Rows are points. The window is the flat piece filled in between its corners: a triangle in 3 columns, a solid with four corners in 4, and so on. A path goes straight from each point to the next, and from the last back to the first. After which points does the path pass through the window?
In the rows, 128 means zero.

Window:
[[102 168 136]
 [149 138 145]
 [129  48 109]]
Path:
(1): [136  81  62]
(2): [125 189 131]
(3): [100 181 196]
(4): [123 141 180]
(5): [153 146  87]
(6): [161 143  96]
(7): [130 119 164]
(8): [ 97  71 149]
Through the window after points: 4, 6

Window:
[[108  76 119 107 165 140]
 [127 141  79  88 151 145]
 [ 70 182  87 183 141 119]
 [106  57 146  46 108 163]
 [196 115 161 222  52 136]
 [102  99 201  77 157 138]]
Path:
(1): [159 111 147 177 104 188]
(2): [121 113 166 128 131 190]
(3): [138  98 157 131 120  93]
(4): [151  98 129 119  94 110]
(5): [116  99 164 133 116 225]
(6): [116  94 150 143 159 189]
(7): [111  90 138 124 126 106]
(8): [148 120 118 139 117 109]
(9): [142 144 121 153 123 182]
(10): [120 108 159  93 139 206]
(11): [107  97 150  84 134 119]
(12): [118 134 111 140 117 105]
(13): [129 148 110 166 136 203]
(14): [131  94 152  93 142 230]
(15): [130  55 137  84 123  62]
(16): [161 103 142 156  67  67]
Through the window after points: 2, 4, 10, 12, 16

Window (8 x 8):
[[116 112 182 135 161 218  41 164]
 [171 162 195  12  86 108 170 131]
 [231 116  80 166 173 136 148 128]
 [152  74 142  92 133 142 110 128]
 [ 88 197 116 178 128  72  77 171]
 [145  86 171 147  70 126 157 137]
 [115 102 150 154 163 176 143 151]
 [158 168  67 128 115 125 120 149]]
Path:
(1): [153  84 146  90 120 116 127 224]
(2): [195  84 135 134 135 118 146 212]
(3): [156 129 125 152 118 150 137  65]
(4): [146 150 109 137 111 131 126 116]
(5): [157 132 107 130 112 126 127 174]
(6): [163 105 132 112 122 123 121 215]
(7): [153 123 142 133 112 135  94  86]
(8): [150 105 133 115 130 152 112  79]
Through the window after points: 2, 4, 8

Window, 9 rows:
[[101 132 122 220 171  92 151 170 126]
 [ 86 165 135 115 180 117 135 169 123]
 [122 114  68 164 208  65 136  67 127]
 [102 147 109 160  63 135  96 134 126]
 [140  98 135 111 163 141  72 155 132]
 [111 110 177 138 137 115 153 126  93]
 [ 88 129 249 157 123 116  91  78  68]
 [164 214 122 171  30 103 103 101 112]
 [102 117 111 113 161  71 109 185 138]]
Path:
(1): [127 153 155 156  96 122 124 107 197]
(2): [121 146 106 149 112 114  87 151  60]
(3): [125 126 105 146 157 104  74 142  50]
(4): [114 133 159 140 148 115 115 103 193]
(5): [111 122 172 155 130  80 135 125 196]
(6): [122 120 123 149 129 113 105 135  80]
(7): [115 149 104 152 137 104 118 139  31]
(8): [107 150 154 155 120  93 134 107 155]
(9): [115 125 156 143 173  88 140 112 138]
(10): [113 123 123 150 181  91 108 127  46]
(11): [119 122 133 148 134 116 116 145  44]
(12): [ 98 143 205 140 137 105 133 101 175]
(13): [113 121 120 161 161  86 138 111 149]
(14): [120 131  92 157 172  89 118 114  81]
(15): [121 118 104 169 113 108  96 134  52]
(16): [114 130 148 150 108 105 123 108 154]
Through the window after points: 1, 11, 13

Window, 11 rows:
[[132  78  89 117 137  46 144 225 135 152 109]
 [236 187 103 173 203 122  44 117 105 138 154]
 [123  68 184 153 141 187 128  44 183  90 139]
 [ 73 107 130 139 140 196 150 140 181 102 124]
 [199 147 132 125 228 102  73 180 109  75 148]
 [202  94  72 126 128 109 161 200 152 108 131]
 [194 183 243 188 142 188 123  84 145 116 153]
 [102  85 108  77  63 109 119 201 158  93 121]
 [208 171 124 195 176 113 112 114  59  88 151]
 [135 122  85  67 152  96 163 140 149 115 117]
 [192 112 109  95 185 137  92 182  67 133 118]]
Path:
(1): [158 150 113 135 153 119 108 153 142 102  65]
(2): [157  79 106 110 158 140 150 154 130 129 230]
(3): [157 128 118 122 181 134 131 141 134 133 194]
(4): [190 151 130 136 155 117  91 126 130  93  77]
(5): [181 123 129 101 146 118  99 144 154 105  47]
(6): [146 115 114 124 170 126 125 177 136 112 176]
(7): [156 114 134 120 147 156 133 151 118 123 184]
(8): [165 134 124 126 152 137 110 139 142  93  93]
(9): [180 128 135 151 140 136 119 115 143  82  41]
(10): [138 122 139 112 147 155 119 129 143 113 219]
(11): [147 105 124 111 144 136 133 160 139 121 159]
(12): [153 119 130 140 149 150 111 147 174  89  73]
(13): [176 120 124 148 153 114 123 152 137 116 101]
(14): [148 104 126 118 180 129 149 158 111 137 213]
(15): [147 113 132 131 168 107 127 148 110 145 223]
(16): [190 136 130 138 150 133 117 158 119 102  70]
Through the window after points: 1, 3, 15

Window:
[[ 75 152  98 147 104 150  78 135 137 112 107  70 101  92]
 [ 89 163  62 121 146 111 142 111 143 117  93 115 108  87]
 [104 139 121 114 162 131 125 152 108 154 155  97  70  91]
 [128 130 102 139  70 104 100 157 127 114 144 163 114 123]
 [164  80 119 155 104 166 139 107 197 108 174 115 120 129]
 [110 140 133 106  89  85 159 151 178  95 127 132  87 130]
 [143 108 169  90 126  65 117  94 184 192 120 163 130 135]
 [101 193 137 115 172 116 117 109 133 184 142  91 175 110]
 [105 114 147 136 103  88 161  59 153 164 136 127 164 120]
 [126 125 105  95  86 137  91  61 138 108 144  97 162  96]
 [132 164 135 135 115 162 152 152 108 131 104 134 107 101]
 [115 138 142 135  85 112  76   7 139  90 139 157 177 156]
 [177 127 133 153 141  55 143  84 143  88 109  75 143 119]
 [114  93 108 131 147 124 157 179 132  61  98 118 113 102]]
Path:
(1): [126 128 122 120 122 106 137 104 140 132 114 105 126 136]
(2): [119 130 116 106 127 115 127 111 136 146 118 111 124 133]
(3): [123 151 152 136 132  99 111  99 161 132 152 141 131  69]
(4): [115 148 117 148 115 125 136 118 136  95 144 122 122  75]
(5): [119 129  89 124 115 147 128 129 114 113 109  83 123 151]
(6): [134 126 121 117 118 111 132 109 134 126 116 107 129 134]
(7): [135 135 143 140 133  98 123 110 158 111 132 130 127  69]
(8): [122 139 141 138 128 106 128 100 169  95 139 139 143  60]
Through the window after points: 2, 6

Window, 14 rows:
[[178  84  59  72 132  98  92 222  99 138  72 141  96 121]
 [119 176 116 135 140 129 190 238 119  68 117  89 149 137]
 [ 83  65 119 149 173  80 183 152 172 185 125  95 145  80]
 [160 170 110 138 174  12  99 117 178 131 192 141 112  94]
 [146 211  65  70 154 125  94  88 193 200 160 137  50 143]
 [133 156 111 161 112 102 111  88 135  58  78 121  93 172]
 [141 191  86 101 121 130 175 156 105 165 133 142 181 120]
 [118 102 165 107 107 194 130 145 120  80 146  71 100 102]
 [104 165  27 116  76 134  90 197 175 109 140 182  49  99]
 [ 71 161  96 138 167 173  67 198  75 104 135 111 129 129]
 [228 171 201 156 154 114 172 164 112 154  68 162  94 105]
 [121  57  99 141 193  92 192  84 120 172 169 130  67  94]
 [128 118 225 141  95 138 155 141  44 135 120  28 111 174]
 [ 75 134 123  57 116 121 124 211 125 103  79 162 109 149]]
Path:
(1): [123 164 111 103 131 107 157 163 114 125  88 124  83  94]
(2): [139 119 122 133 137 122 126 152 140 132 134 154  98 141]
(3): [165 127 137 150 151  89 120 147 192 122 188 154 141 201]
(4): [132 162 103 126 142  73 114 123 128 111 120 117  92  88]
(5): [131 164 128 122 129 112 162 153 115 109  95 110  96 102]
(6): [162 123 135 151 149 131 128 180 132 133 141 149 136 178]
(7): [144  92 110 123 154 122 135 162 123 144 138 144 102 135]
(8): [109 167  69 106 129  88 149 159 114 114  88  91  86  67]
(9): [108 145 128 107 146 100 154 104  86 125  91  81  89 103]
(10): [152  89 130 156 133 129 146 161 132 148 168 137 106 156]
(11): [147 126 111 141 156 127 132 165 147 137 136 137 137 151]
(12): [101 155  87  99 142  70 154 158 115 113 107 113  68  47]
Through the window after points: 1, 3, 5, 7, 9

Window (14 x 14):
[[123 148 145 135 138  98 136 127 159 132 101  95 163 125]
 [127 127 138 143 123  86  46 166 124 150 146 125 117 143]
 [123 138  86 119 145 139 110 153 145 134 154 146 160 156]
 [ 98 180 137 157 130 136 136 126 144 142  57 147  99 131]
 [133 175 159  91  86 144 249 127  21  41 178 131 144 168]
 [144 133 110 107 153 145 122 122 135 183  95 104 117 114]
 [115 111 155 112 144 136 147 130  62  97  97 135 166 170]
 [117 133 108 142 138 107  98  76 143  75 155 107  92 146]
 [127 136  91 123 136 172 124 159  97  89 138  67 135 172]
 [111 142 125  76  94 128 108 128 110  97 123 114 150 140]
 [190 156 104 119 134 145  97 148 126  99 125 126 138 150]
 [173 139  48 100 106 112 183 162 125  88 127 117 106 158]
 [132  77 152  99 152 185 101 165 172 135 106  97 130 140]
 [125  95 135 159 104 159  94 130 132 152 103 120 162 126]]
Path:
(1): [129 151 147 101 110 133 157 116 151 129 129  95 136 214]
(2): [136 126 124 126 136 153 119 149 111 108 114 129 130 115]
(3): [103 125 113 110 144 146 130 163  84  82 131 150 139  92]
(4): [152 144 133 109 106 130 133 134 150 150 101  94 154 188]
(5): [146 149 135 121  99 128 128 123 119 137 110 103 127 206]
(6): [119 112  98 111 161 152 130 151 112  86 124 106 131  78]
(7): [109 136 112 120 136 121 126 144 105 104 124 137 135  94]
(8): [135 148 121 124 120 119 129 120 114 117 120 115 137 169]
Through the window after points: 1

Window:
[[154  98  63  62 171 119 202 129 145 111  84  88  91  85]
 [159 145 136  81  69 156 170 160 201 135 150 119 144  85]
 [100 140 100 168  34 170 159 109 136 118  51  79 125 135]
 [129 143 131 152 198 135 153  85 148 162 168 192 114 122]
 [107 199 153 151 183  13 105 158 153 169 163 140 102 143]
 [158  74  80 124 152  72 118 115  93  72 167 117 135 193]
 [ 64 153 126 131  55 124  85  75 126 207  85 124  74  98]
 [ 97 128 204  75 108 110 137  99  77  51 112 109 125  57]
 [158 122 109 134  99 170 123 186 178 128 130  43  84  96]
 [ 80 199 113 135 119 151 120  97 152  98 227 124 126 155]
 [155 149 138  84 208  81 126  97 109 139 103  81 148 141]
 [ 88 145 104 144 180 107 150 163  78 172 227  94 107 219]
 [ 22  57 135  98 198 141 169  89 177  89 189 166 179 145]
 [ 75 160  72 115 144 176  69 208  64 144 164 145  59 218]]
Path:
(1): [114 153 112 148 156 134 129 127 140 166 139 142 135 110]
(2): [122 153  92 141 146 126 128 144 116 126 134 111 137 120]
(3): [137 121 151  74 107 122 157 114 158 128 169  82  35 160]
(4): [131 143 177  90 144 151 171 104 181 128 135 103  68 170]
(5): [101 140  82 133 102 134 131 141 130 121 156 114 153 107]
(6): [110 130  81 136 119 120 144 138  78 121 142 112 157  93]
(7): [140 160 157 112 125 119 120 124 173 129 135 107  67 179]
(8): [132 123 143 103 125 106 138 143 151  81 118 116  64 167]
(9): [137 111  73 145 135 144 113 132 102 151 177  68 180  76]
(10): [116 154  87 121 136 127 142 158 101 166 131 121 165  37]
(11): [119 134 153 108 131 118 144 120 184 120 168 131 100 180]
(12): [113 129 150  94 146 136 126 149 108 107 137 105  58 195]
(13): [ 69 170  65 131 126 148  84 161  75 146 161 157 151  98]
(14): [ 82 151  51 132 114 120 152 134  84 135 149 118 174 101]
(15): [126 114 164 115 153 119 120 102 147 110 124 111  62 160]
(16): [134 124 149 121 168 113 161  90 146 108 173 151  74 153]
Through the window after points: 4, 8, 10, 12, 16

Window, 14 rows:
[[122 131 180 100 125 120 129 102 114 141 146 147  77 215]
 [133  63 125 108 144 134  97 165 127 134  64  55  85 115]
 [ 95 177 162 147 154 135 204 106 180 117 146 116 117 236]
 [ 79  48 111  96 137 144  53 141 123 145  72 115 165  88]
 [132  95 168 102 163 193 196 138 126 102 217 164 123  31]
 [166 133 161 139 108  95  93  71 170 129 107  96 129 175]
 [156 146 129  90 102 118 178 134 120 105 113 130 145 177]
 [120 137  80 129 181 128 185 168 111 108 232 183  97  33]
 [125 195 187  75 167 141 136 133 170 112 124 146 107 146]
 [ 97  86 113 143  77 170  82 174 131  82  92 131 100  71]
 [139  88 127  92 172 161 193 197 198 100 231 222 103  64]
 [141  80 152 180  91 126  65 186  95 178  42 113 150  97]
 [ 97  68 187 118  82  80  61 193 119 122 113  84 156  75]
 [123 158 126 105  83 137 159 126 153 189 151 108 106 141]]
Path:
(1): [113  69 131  61 135 115 200 163 164 120  69 143  93  45]
(2): [129  58 167 121 150  50 177 166 124 145  59 140 102  91]
(3): [137 115 137 117 107 156  93 157 127 126 144 131 135  96]
(4): [116 103  87 110 150 199  51 201 150 100 163  94 137 137]
(5): [124 120 180 127 136 102 179 119 147 140 147 167  98  78]
(6): [108  59 160 122  94  98 157 131 119 133  70 156  95 120]
(7): [143 134 139 118 151 149 116 139 151 124 147  94 120 137]
(8): [181 140 129 122 134 165  59 185 162 134 149 119 158 151]
(9): [104 112 139 118 130 114 159 108 137 128 134 133 105 109]
(10): [112 120 178 108 134 108 158 124 135 135 102 165 124 116]
(11): [146 163 100 131 104 212  95 168 164  81 223 109 112 124]
(12): [138 142 144 100 112 157 116 142 137 126 157 140 130 154]
(13): [ 98 106 145 162 138  89 180 130 160 137 120 140 115  71]
(14): [ 60  93 125  95  93 139 188 118 166 143  66 190 118  86]
(15): [169 119 143 130 160 151  96 154 120 111 172  89 115 135]
(16): [127 110 143 147 117 142  65 156 115 132 133  95 152 138]
Through the window after points: 6, 8

Window:
[[115  84 137 153 159  76 115  89  70 178  92 166  65 110]
 [160  93  87 119 105 144  71 170 190  74 133 168  64 135]
 [147  99  56 104  62 139 101 142 168 162 190 190 117 145]
 [ 85 196 114  63 141  44 155  85 112  83 135  76 169 160]
 [174  90  93 143  92 124 106 142 232 128 126 196 158 100]
 [144  72 118 163 186 136  89 126 101 175 182 109 105  80]
 [ 91 155 132 139 157  94 170  72 125  91 155 101 164 235]
 [123 200 152  81 164 123 171  96  90  87 155 159 172 169]
 [106 189 110 107 128 125 131 100  74 108  71  93 193 194]
 [126 154 140 158  49 122  64 127 167 112 156 170 129 122]
 [ 38 204  89 134 157 111 184 143 117  97 152 135 178 164]
 [ 41 198 140  58 168 131 131  83 160 116 124 113 170 201]
 [187 157 105 128  78 142 125 187 241 159 156 147  78 144]
 [147 109 127 146 183  50  43 145  88 167 123 167 122 154]]
Path:
(1): [178 204  60 107 140 157 116 103 130 139 145 136 119 133]
(2): [160 144  75 141 113 101 122  89 153 137 133 200 102 123]
(3): [ 91 103 171 103 139 134  83 214 171 111 179  87 151 161]
(4): [ 93 114 176 120 103  97 103 205 148 103 156 149 120 131]
(5): [139 168  69 119 139 116 126  81 143 136 122 146 149 139]
(6): [ 83 206  90 137 177 106 124  91 141 117 151 153 148 140]
(7): [100 104 149  53  80 109 159 154 148 105 111  95 171 193]
(8): [107 143 125 115 110 111 110 143 113 125 122 129 158 174]
(9): [115 197  95 149 136 128 133  80 152 103 142 144 138 127]
(10): [138 166  72 167 141  99 105 112 151 103 138 162  99 129]
(11): [135  96 167  81  93 147 116 163 166 140 156 128 143 172]
(12): [107  79 170  88 140  82 139 160 120 121 147 126 172 127]
(13): [124 184  81 157 148 127 100  77 106 131 134 140  85 188]
(14): [126 207  95 154 126 113 103 103 139 120 161 202 145 140]
(15): [122 121 115  94 111 132 153 173 171 132 120  85 121 171]
(16): [ 79 110 145 121 105  93 139 136 156 119 135 135 141 164]
Through the window after points: 6, 8, 10, 14
